Each row is a point. Examples show where two turns around zero, p and q, send a point. Write where each new point lands after one turn and then the other. Backwards means that the second turn is done in reverse. Each puzzle has new turns, and all numbers are rounded.
In the rows, 128 means zero.

Turn p:
180 151 131 -> 177 152 146
191 126 171 -> 173 131 189
82 110 110 -> 90 108 98
94 143 129 -> 96 143 116
93 110 99 -> 104 107 91
Turn q:
161 86 123 -> 153 81 133
155 100 121 -> 150 95 129
87 155 127 -> 93 161 118
147 166 144 -> 152 164 141
47 128 153 -> 46 145 141
171 133 99 -> 174 121 105
Where do these land?
p, then q: 56 144 165 -> 53 161 123
q, then p: 140 150 88 -> 161 137 95
p, then q: 104 128 109 -> 115 124 101
p, then q: 127 92 92 -> 134 83 105
q, then p: 157 144 155 -> 146 146 162
p, then q: 183 109 160 -> 159 115 185

Turn p:
107 102 155 181 -> 111 109 132 191
170 84 82 98 -> 179 106 75 98
169 190 146 99 -> 156 164 182 87
102 106 99 152 -> 110 130 87 152
112 136 122 94 -> 110 126 126 94
120 120 137 185 -> 123 134 128 186
116 158 156 86 -> 107 126 167 88
Turn q:
164 129 169 133 -> 162 128 166 148
175 97 50 154 -> 161 68 56 137
68 137 149 65 -> 79 157 163 68
111 110 138 128 -> 106 119 140 131
144 143 111 130 -> 148 133 109 125
106 152 152 157 -> 113 164 135 158
Where do these land?
p, then q: 107 127 142 99 -> 102 120 146 108
p, then q: 94 135 110 127 -> 101 145 109 115
p, then q backwards: 109 102 137 197 -> 125 115 138 203
p, then q: 174 165 176 106 -> 163 136 199 129
q, then p: 151 122 160 99 -> 145 100 164 122
q, then p: 133 117 43 141 -> 140 137 45 108

Turn p:
95 113 114 130 -> 94 124 116 143
134 70 105 134 -> 115 82 87 123
119 184 175 79 -> 123 175 196 96
176 153 112 78 -> 154 160 118 66
101 121 118 190 -> 127 115 114 194
144 126 144 157 -> 155 111 136 145
Turn q:
160 77 154 125 -> 146 75 130 93
166 87 112 102 -> 145 104 90 86
84 136 115 124 -> 87 149 130 137
85 171 106 182 -> 100 150 135 204
145 169 153 107 -> 161 162 155 119
Where do these land?
p, then q: 169 165 101 103 -> 167 177 110 116
p, then q: 109 113 158 149 -> 117 91 148 133
p, then q: 178 78 151 163 -> 145 65 92 93
p, then q: 127 163 129 98 -> 141 166 151 123
p, then q: 104 88 85 95 -> 68 153 98 122
q, then p: 80 161 144 159 -> 131 124 169 182

Turn p:
134 143 109 128 132 57 -> 108 165 103 124 127 71
169 95 133 158 70 135 -> 181 105 108 102 76 124
112 195 105 137 187 104 -> 102 189 111 171 181 123
135 155 136 97 158 137 -> 124 149 156 124 166 135
137 140 127 128 69 127 -> 144 148 133 112 76 134
65 147 94 141 124 195 -> 92 125 118 160 118 215
142 49 115 112 120 146 -> 127 61 115 77 124 132
140 97 157 175 158 126 -> 159 84 112 161 146 105
117 131 176 75 134 126 -> 114 124 197 120 138 114
Turn q:
108 146 127 168 97 83 -> 130 179 148 157 129 91
101 134 172 168 106 146 -> 126 140 184 165 117 147
180 161 172 151 161 90 -> 159 136 170 98 198 113
140 115 89 129 113 159 -> 149 117 89 147 109 143
185 117 167 168 112 161 -> 198 104 168 142 136 152
110 134 83 152 182 141 -> 98 111 88 165 171 131
97 100 81 71 151 104 -> 76 111 72 100 107 96
96 98 167 73 106 138 -> 96 111 154 92 68 138
136 148 94 73 123 130 -> 121 144 79 87 116 141
Where do these land?
q, then p: 167 80 188 129 111 149 -> 176 81 166 92 111 103
p, then q: 109 155 105 69 184 178 -> 65 88 144 129 160 191
q, then p: 135 114 168 146 142 74 -> 124 124 159 142 142 66
p, then q: 130 133 150 113 88 135 -> 149 141 155 110 104 140
q, then p: 97 112 100 129 112 85 -> 102 160 108 142 97 98
p, then q: 129 148 67 122 112 93 -> 99 180 84 122 124 139
q, then p: 128 154 118 188 148 183 -> 169 100 93 170 160 164

Turn p:
119 164 157 90 133 124 -> 119 159 168 104 146 116
118 129 98 149 149 116 -> 112 132 99 157 134 120
151 118 145 117 132 100 -> 150 126 124 107 131 98
103 109 134 124 134 100 -> 102 115 118 114 124 102
152 99 106 147 139 168 -> 150 108 96 139 138 170
112 142 113 150 144 111 -> 109 132 119 158 134 111
149 147 149 98 117 150 -> 151 147 159 105 135 145
134 110 112 115 97 150 -> 136 128 121 114 99 160
115 133 139 161 107 133 -> 123 104 148 153 112 130
Turn q:
109 161 137 158 142 114 -> 135 169 118 142 154 119
119 120 150 98 144 141 -> 111 107 139 126 151 152
101 118 126 162 136 135 -> 123 134 106 165 133 117
143 132 138 129 96 122 -> 128 144 146 123 101 135
158 142 150 121 146 121 -> 155 131 154 118 145 141
137 121 73 133 90 144 -> 130 120 91 109 74 114
129 103 122 95 142 119 -> 115 92 141 113 138 119
Where do these land?
p, then q: 108 124 108 108 117 126 -> 104 141 110 115 122 136
q, then p: 125 135 110 133 149 111 -> 131 142 110 126 136 105
p, then q backwards: 118 130 113 152 124 143 -> 118 112 142 137 124 149
q, then p: 127 124 225 126 123 136 -> 126 81 186 152 177 158
p, then q backwards: 142 113 102 150 120 112 -> 128 116 104 156 124 147
p, then q: 138 121 106 109 144 139 -> 138 122 102 106 134 133
q, then p: 137 149 134 118 119 130 -> 132 143 142 119 134 141

Turn p:
111 131 110 138 145 117 144 165 -> 118 130 117 119 142 111 139 171
122 126 143 115 106 153 112 118 -> 118 120 139 131 99 144 112 112
131 113 148 120 109 127 138 112 -> 134 116 153 133 116 125 136 108
135 122 135 144 117 148 130 102 -> 125 120 130 157 123 140 131 107
120 154 89 114 131 108 136 135 -> 137 155 100 105 121 125 150 146
127 140 112 117 165 121 141 137 -> 123 144 119 106 156 137 142 145
117 113 110 134 150 108 120 140 -> 122 119 106 111 149 108 130 136
162 120 145 128 109 146 117 119 -> 152 113 142 146 120 147 109 112
126 134 157 142 120 124 115 124 -> 124 136 143 144 125 114 107 117
Turn q:
125 135 129 137 150 131 123 143 -> 127 133 123 137 148 143 123 136
131 109 120 115 146 123 134 129 -> 137 117 115 108 142 124 127 131
112 101 139 130 130 135 135 141 -> 117 103 124 123 133 134 143 145
148 117 110 156 118 143 113 102 -> 139 108 114 153 108 127 115 97
115 126 133 111 129 129 120 149 -> 121 129 134 116 130 135 122 154
145 116 115 145 111 114 108 118 -> 137 115 122 149 114 104 110 121
99 168 128 113 128 117 162 139 -> 103 178 130 111 135 131 152 135
174 116 137 151 109 125 119 110 -> 163 108 139 158 113 109 129 109
116 168 124 102 123 142 146 133 -> 121 170 136 107 116 149 137 128
115 124 146 120 136 122 120 116 -> 115 119 146 119 140 126 124 123
Where do these land?
q, then p backwards: 121 126 123 124 134 147 133 94 -> 123 114 128 108 130 134 114 99
p, then q backwards: 135 127 125 138 138 118 145 126 -> 134 128 139 136 138 118 142 135
p, then q: 121 163 129 126 137 146 122 136 -> 114 149 132 138 117 155 116 137
p, then q: 121 126 134 146 137 137 124 135 -> 113 122 121 138 139 131 121 135
q, then p: 155 114 130 124 125 130 112 126 -> 151 111 130 132 134 126 113 118
q, then p: 119 117 146 123 123 141 137 131 -> 120 113 147 127 124 132 138 135
p, then q: 137 155 132 120 121 144 140 132 -> 133 140 140 143 114 151 137 134
q, then p: 127 119 111 137 109 144 131 122 -> 134 116 117 138 105 125 141 124
p, then q: 124 116 115 115 139 141 132 139 -> 128 118 118 109 125 140 132 142
p, then q: 120 118 134 126 118 31 105 138 -> 155 161 148 105 155 50 100 128

Turn p:
121 80 119 143 123 161 113 139 -> 124 82 116 151 139 145 106 149
192 123 129 154 146 154 119 89 -> 166 139 108 190 129 157 150 110
109 112 135 101 126 102 186 103 -> 136 104 178 97 127 117 169 116
111 156 87 141 127 151 118 130 -> 118 123 76 107 121 137 124 115
100 149 123 128 143 86 96 141 -> 101 151 129 112 136 95 94 102
131 149 121 178 132 159 109 148 -> 125 133 66 148 133 116 122 145
132 124 126 31 102 153 149 131 -> 144 131 175 70 112 196 126 150
95 155 143 155 146 157 105 130 -> 105 141 86 125 171 121 128 137
138 152 148 98 132 68 168 146 -> 149 163 178 95 106 87 139 125
126 153 131 165 93 148 115 101 -> 91 139 92 151 118 139 160 131
155 55 146 114 139 69 130 149 -> 153 103 204 163 117 98 90 127
Turn q:
82 101 141 147 146 137 134 164 -> 117 152 129 157 152 170 146 159
115 104 123 149 104 83 170 155 -> 119 157 101 136 118 106 138 190
160 145 132 101 81 166 91 140 -> 143 122 186 95 102 117 158 98
134 128 125 104 132 154 132 97 -> 124 100 117 107 133 134 138 100
121 123 170 114 172 124 120 162 -> 151 144 141 159 184 134 136 126
113 172 94 133 139 101 155 112 -> 116 157 88 108 120 122 84 118
130 94 149 125 153 142 143 148 -> 145 122 117 153 153 142 161 138
168 174 93 170 94 127 128 71 -> 105 112 115 121 50 96 90 90
124 73 87 150 150 103 133 149 -> 158 118 102 145 116 158 117 188
133 166 167 88 110 144 75 82 -> 102 95 184 100 152 104 115 72
Where do these land?
q, then p: 76 131 146 120 152 155 142 114 -> 134 106 98 101 175 138 139 113
q, then p: 171 114 75 170 154 118 102 106 -> 104 110 117 189 86 160 100 144
q, then p: 103 153 162 103 170 143 137 153 -> 160 150 100 123 169 127 152 94
q, then p: 158 135 120 158 77 100 70 118 -> 74 149 174 161 116 114 113 168
q, then p: 170 118 109 177 91 104 121 148 -> 97 142 135 149 70 103 125 165
p, then q backwards: 130 91 167 89 123 132 130 113 -> 104 108 146 123 127 137 76 151
p, then q: 94 123 146 89 169 148 164 171 -> 198 123 137 122 182 117 137 123
q, then p backwards: 97 100 126 107 131 75 148 151 -> 111 143 171 132 137 166 129 173
q, then p backwards: 128 133 112 115 83 168 105 113 -> 110 126 105 92 96 106 155 108
p, then q: 109 147 155 135 138 161 159 114 -> 154 151 82 126 145 135 139 123
p, then q: 174 162 90 144 119 105 130 107 -> 96 119 117 101 74 97 121 115

Turn p:
154 148 126 99 149 152 108 104 126 -> 132 119 140 102 160 147 115 94 109
194 135 144 132 128 139 165 120 145 -> 167 132 150 115 118 184 160 118 127
113 151 130 135 107 147 117 111 119 -> 121 159 127 138 129 122 111 105 118
112 147 108 136 146 134 131 113 113 -> 122 130 102 122 131 112 135 104 111
122 131 138 148 145 119 133 132 111 -> 120 134 116 135 134 122 152 139 114
158 142 138 129 151 79 123 122 134 -> 162 126 129 112 166 123 158 146 136
139 150 115 80 112 145 136 150 127 -> 115 135 144 77 114 140 107 117 143
104 149 116 137 56 141 112 176 131 -> 109 185 115 127 93 128 75 151 157
102 31 120 120 126 104 143 111 116 -> 134 61 156 166 89 83 127 158 114
102 64 97 137 129 119 108 148 138 -> 123 78 108 155 108 108 97 164 134
129 147 156 141 146 152 106 141 118 -> 98 146 122 135 156 153 130 130 112
107 141 149 142 142 104 156 109 157 -> 133 132 127 151 136 114 171 110 159
Turn q:
118 154 92 151 108 123 149 109 138 -> 86 142 106 147 128 122 157 126 114
110 88 100 111 148 129 106 148 135 -> 134 107 124 162 121 142 85 118 149
132 85 156 120 125 108 165 136 136 -> 133 100 177 135 120 122 141 152 151
122 121 131 160 157 151 104 102 130 -> 145 158 141 144 131 149 123 93 107
96 116 132 119 138 143 145 157 93 -> 130 109 133 132 144 162 105 166 116
118 98 149 86 92 158 152 101 108 -> 123 63 150 102 109 147 140 128 99
142 146 117 114 165 89 92 153 116 -> 154 140 100 130 168 103 97 124 160
151 148 104 123 112 136 118 86 111 -> 131 118 95 124 131 113 155 98 97
157 98 143 139 122 95 149 130 171 -> 130 130 165 143 103 96 153 130 169
147 156 158 136 111 163 127 152 116 -> 147 150 117 86 108 139 134 155 111
148 159 158 157 95 106 105 130 151 -> 120 172 135 96 110 80 133 128 126
96 167 95 119 164 136 123 134 131 -> 105 146 90 134 162 162 113 117 141
Where do these land?
q, then p: 99 123 142 147 97 117 94 125 166 -> 120 166 145 145 156 86 110 124 140
p, then q: 144 112 93 108 147 126 154 110 127 -> 143 80 140 136 112 112 142 121 125
p, then q backwards: 128 144 108 133 123 89 138 161 126 -> 160 158 136 121 117 122 135 162 132
q, then p backwards: 165 129 132 127 105 103 139 136 144 -> 105 125 121 123 124 89 155 133 126
p, then q: 108 126 148 123 100 115 155 139 135 -> 97 145 143 106 116 114 135 142 139
q, then p backwards: 109 133 149 106 108 126 70 182 148 -> 117 134 78 92 77 137 100 160 130
q, then p backwards: 120 100 139 149 156 166 113 123 91 -> 181 114 132 147 112 149 110 99 121
p, then q backwards: 147 154 99 129 99 129 165 135 141 -> 163 137 143 125 133 163 109 141 160
q, then p backwards: 129 131 127 124 151 144 127 73 87 -> 160 137 133 135 171 142 120 82 117
p, then q: 132 128 144 133 195 165 125 96 114 -> 142 104 152 163 162 171 144 122 90

Turn p:
102 144 141 136 91 133 77 100 97 149 92 -> 96 137 131 140 91 130 69 104 109 143 92
156 165 165 161 141 86 153 128 131 178 153 -> 121 166 161 160 147 63 150 129 132 165 146
150 125 137 89 93 90 170 144 102 181 100 -> 152 139 122 99 116 100 151 120 84 205 114
153 115 107 151 94 127 131 121 80 82 88 -> 166 109 123 162 76 151 140 109 97 111 96
119 94 125 109 156 94 80 145 118 99 163 -> 124 84 128 100 114 93 110 158 123 80 151
114 100 149 84 175 154 112 136 145 89 127 -> 118 94 146 73 158 147 130 136 140 81 117
133 146 82 145 127 132 113 92 123 135 88 -> 152 130 108 162 134 143 88 85 117 129 123
138 158 88 117 108 105 111 122 191 77 161 -> 173 169 91 114 115 121 113 139 179 78 155
83 117 127 129 129 145 155 106 207 152 108 -> 108 131 87 114 174 145 125 110 196 158 112
94 128 139 123 150 169 149 203 112 99 154 -> 100 124 128 119 152 165 165 205 106 101 122
127 159 128 134 108 115 161 106 111 141 167 -> 110 171 117 142 113 112 156 113 116 137 158
166 84 147 157 165 186 124 133 119 153 136 -> 117 80 194 150 147 165 138 131 138 146 153
Turn q:
139 99 99 159 82 178 115 142 91 127 136 -> 161 113 100 182 77 141 97 143 123 115 123
143 110 131 135 127 88 133 114 109 87 82 -> 147 103 123 116 137 105 160 97 107 99 88
88 124 121 142 148 118 31 182 121 133 114 -> 135 93 135 132 167 110 96 218 150 129 81
126 116 176 137 130 131 115 144 154 123 163 -> 103 123 165 140 132 135 138 152 149 99 155
130 180 124 161 135 134 166 159 155 154 172 -> 112 196 132 172 150 130 135 131 152 153 161
186 166 109 145 132 111 116 118 168 70 157 -> 183 162 144 125 162 95 123 97 163 85 159
118 166 141 109 110 102 99 113 92 163 90 -> 121 143 157 99 112 109 109 134 104 158 67
155 109 169 109 194 113 167 95 95 102 110 -> 132 104 147 99 151 126 183 101 53 121 155
83 135 156 138 124 107 150 105 104 121 158 -> 67 136 127 137 124 97 125 121 100 114 136
105 132 101 135 140 155 150 91 160 159 85 -> 115 119 108 123 152 175 102 83 129 168 115
93 175 116 86 116 145 169 163 159 98 166 -> 98 201 80 101 134 141 130 147 153 106 161
118 142 93 107 137 127 136 111 103 138 123 -> 133 135 100 108 124 114 112 121 106 158 127
151 53 135 129 85 159 89 136 101 132 107 -> 159 61 133 146 65 153 122 149 130 107 106
158 86 120 98 131 123 155 118 180 185 129 -> 126 101 140 109 106 160 158 98 174 181 158
Where do these land?
q, then p: 110 101 110 119 109 128 124 161 86 94 170 -> 164 124 82 144 93 120 139 175 118 115 138
p, then q: 140 125 123 149 89 162 177 133 114 128 119 -> 126 156 119 169 108 170 120 104 114 150 130
q, then p: 131 152 141 75 188 90 144 105 170 94 157 -> 108 147 121 58 169 93 159 117 113 90 170
q, then p: 130 125 157 118 70 114 161 208 105 97 101 -> 175 172 85 152 127 170 175 141 119 130 70
q, then p: 151 182 132 84 111 111 122 118 128 139 123 -> 136 182 144 87 128 111 112 114 111 139 112
q, then p backwards: 70 98 101 140 141 164 106 106 151 143 114 -> 79 92 96 136 142 158 95 127 140 156 103
p, then q: 123 126 133 131 108 110 164 178 124 161 143 -> 119 155 114 149 117 124 161 150 136 179 122
q, then p: 112 79 115 159 144 121 92 44 141 154 112 -> 91 42 142 114 106 109 95 89 156 139 136
q, then p: 164 143 129 133 136 124 83 114 171 115 151 -> 137 132 174 100 134 99 127 133 171 103 136
p, then q backwards: 173 141 114 99 159 118 135 150 125 127 110 -> 170 147 126 124 169 130 107 123 114 108 112
q, then p: 102 147 117 172 113 119 151 168 91 110 119 -> 152 134 99 193 143 124 126 134 103 119 102
p, then q: 131 116 164 158 167 175 77 51 130 173 117 -> 60 66 187 124 158 140 73 122 121 104 135

Turn p:
115 137 153 92 120 87 96 147 137 177 117 -> 156 144 104 131 70 116 133 116 157 170 130
131 168 144 126 76 184 120 89 115 67 134 -> 108 164 200 112 127 138 98 127 135 57 119
135 126 172 157 88 170 160 126 99 60 91 -> 109 101 204 120 119 115 127 180 116 65 134
154 144 116 92 182 157 107 118 109 159 118 -> 176 162 97 91 143 124 120 132 100 138 95
101 114 77 89 161 77 98 175 176 144 145 -> 129 126 42 132 121 144 181 78 162 151 127
92 85 112 89 133 59 169 139 132 138 164 -> 92 126 108 126 130 116 189 93 131 187 179
123 140 161 131 142 147 154 150 144 98 106 -> 144 109 147 116 142 112 148 161 157 102 131
99 145 129 193 125 148 167 91 148 136 157 -> 94 127 155 169 191 123 90 144 151 140 129
163 103 118 95 132 93 141 136 185 144 113 -> 176 101 127 143 126 148 175 89 132 156 131
132 102 136 177 164 111 55 82 89 152 162 -> 93 104 96 94 120 135 41 113 104 172 96
144 162 128 164 90 156 140 100 64 77 54 -> 117 123 184 145 108 74 104 157 75 50 101
193 158 103 127 163 122 100 165 104 165 159 -> 184 138 59 118 132 143 87 117 95 122 157
82 79 117 132 89 153 158 146 164 147 143 -> 87 136 140 169 135 176 172 157 150 155 133
Turn q:
63 118 161 143 101 42 89 154 150 162 135 -> 94 121 96 173 108 131 99 127 233 130 94
175 141 131 80 117 140 162 79 128 64 162 -> 155 127 157 96 139 85 147 61 100 130 188
159 120 142 77 166 142 138 128 80 101 177 -> 112 127 144 99 102 65 106 128 86 130 180
141 113 81 163 159 141 163 117 105 84 166 -> 163 131 135 127 107 119 176 165 106 118 193
98 146 94 147 140 83 61 123 142 175 104 -> 161 132 81 175 144 142 82 161 165 148 89
161 133 127 127 131 168 203 115 85 124 133 -> 131 139 187 100 122 98 177 138 79 118 131
116 151 188 90 139 136 123 174 187 92 90 -> 91 131 124 103 138 169 78 71 132 60 123
147 157 106 166 106 179 126 114 73 109 149 -> 163 109 174 140 91 144 150 139 78 166 141
143 114 147 170 151 150 141 81 112 140 117 -> 129 84 143 151 156 114 162 152 97 120 122
96 156 110 140 119 79 113 159 162 193 94 -> 139 159 114 143 146 154 96 156 192 124 64
123 101 123 107 101 80 82 161 139 120 65 -> 130 131 50 115 105 141 111 97 152 121 76
136 106 133 156 108 127 102 158 180 189 131 -> 101 111 114 105 162 173 119 161 174 157 101
106 107 122 97 127 196 162 102 122 112 141 -> 93 163 146 136 144 128 161 110 73 139 162
Where do these land?
p, then q: 199 133 179 88 145 145 120 103 84 134 71 -> 127 95 129 59 89 71 104 85 111 145 81
q, then p: 121 159 103 88 134 134 123 131 89 145 134 -> 148 139 115 138 84 103 87 119 130 123 136
q, then p: 133 161 118 119 146 96 67 155 87 121 166 -> 130 123 108 151 63 183 94 98 129 129 131
p, then q: 86 111 139 161 158 112 192 117 142 82 160 -> 74 148 107 155 149 102 119 164 161 82 171
p, then q: 147 116 68 113 126 164 180 73 86 114 120 -> 132 117 165 170 82 73 111 145 85 80 115
p, then q: 84 86 157 110 130 104 181 182 90 123 83 -> 93 176 151 92 83 111 167 146 198 115 120
p, then q backwards: 130 165 92 136 81 91 136 129 114 182 86 -> 67 146 110 113 134 114 111 87 65 105 121
q, then p: 87 114 118 65 95 111 138 174 155 121 148 -> 125 192 139 153 140 117 115 87 184 118 104
q, then p: 102 88 118 181 129 136 143 143 164 129 175 -> 116 139 116 141 177 168 153 163 170 130 159
q, then p: 180 176 167 127 113 175 104 169 158 117 77 -> 133 153 163 55 96 146 139 152 92 116 63
p, then q backwards: 159 93 160 108 120 136 117 93 152 189 185 -> 139 168 88 123 72 172 84 142 153 141 163
p, then q backwards: 127 108 119 171 177 105 137 123 151 95 95 -> 165 103 178 152 133 110 114 88 131 145 104
p, then q: 146 124 129 180 79 116 70 71 164 137 145 -> 108 67 98 183 161 170 129 110 99 163 104
q, then p: 92 158 125 146 159 167 83 128 156 104 146 -> 101 131 107 107 144 175 70 157 127 108 118
